Each row of a before or after table is a point. One or more steps were done to the points. Then noise was added and the rows were shuffled. The steps act on how far a point lies along the listed directions, d1 being the first. Name the steps. A step turns or swaps two directions, mirrors them in a line or flattens them onto one, adds a multiple of one to another, or multiplies one. Angles are multiples of 10 degrees, from the lower direction toward the higher: turns from -170 to 170, lines from 10 to 170 but not 90. Use the fewest steps. Two steps may share a direction if one is a turn and the other turns, adds or multiplies; they go together, in the order done. Otherwise the lowest direction goes first.

Directions:
(1): [ 11 -35  27]
(2): [-41   2  21]
(3): [17 29 31]
Before, 9 rows:
[[ 26  26  -6]
 [ 39   1 -14]
 [-11   1 -28]
 [ 45  28   7]
 [  7 -11  26]
 [ 13  32  18]
 [ -6  27  18]
 [-19  39  12]
 [ 24 -28   4]]
After (9 x 3):
[[-29  21 -57]
 [  0 -44  22]
 [-25  -1 -30]
 [ 10  43 -17]
 [-50  16  18]
 [ 16 -31  55]
 [-20  22  32]
 [-37  33   0]
 [-43   4 -14]]
Steps: multiply d1 by 2; turn d2 and d3 by -130 degrees

Directions:
(1): [-33  10  18 -36]
(2): [-26 -42   9  17]
(3): [-32  25 -24  24]
(4): [ -1 -19 -43 -25]
Before, 12 rows:
[[ 45 -31 -34 -29]
 [ 39  35  12  25]
 [ 78 -24 -40 -40]
 [-22 -31 -34  19]
 [-38 -11  -8 -19]
 [ -4 -51 -49  -3]
 [  6  27  17  -6]
 [ -5  30  10 -28]
 [ -6   2  15  -3]
 [-17  23   7 -13]
 [ -3  13  18  -4]
 [ 63  12 -51 -14]]
After (12 x 4):
[[-12  11   0 -30]
 [  4 -13 -37  34]
 [ -7   0  11 -13]
 [ -6  14  14 -11]
 [ 64 -30 -13 -22]
 [ 16  24  32  24]
 [ 41 -30 -18 -17]
 [-13   7  13 -13]
 [-20  -6 -29 -16]
 [ 51  -3 -25  12]
 [-17  13  -3 -14]
 [ 23 -34 -47  17]]
Steps: turn d1 and d4 by 30 degrees; add -0.5 times d3 to d1; multiply d2 by 0.4

Directions:
(1): [  1  -3 -44  37 -27  -9]
(2): [ 22  -1 -42 -24  37   2]
(3): [ 14  27   0 -26 -23 -45]
Before, 8 rows:
[[ 24  -3 -36 -34  29  11]
 [-60 -24  31  60 -16  35]
 [ -5  -6  31  14  -5   8]
 [ -8  -3  -3  12  24   6]
 [ 18  -3 -28 -13  -4   2]
 [ -6   9  13  14 -32 -28]
 [-18  -5  48 -19  18  21]
 [ -3 -27 -10  40  15  38]]
After:
[[ -8  -1  -3  23  11  -3]
 [  1  -1   2   3 -40 -10]
 [ 13  -7 -47 -12  30   9]
 [ 11 -11   1  -7  36  20]
 [ -4 -33  23  28  19  45]
 [-33 -43  31  -1  89  84]
 [  3  16 -24  16 -66 -32]
 [  8   3  26 -13  25  -7]]
Steps: turn d1 and d2 by -120 degrees; add 0.7 times d1 to d3
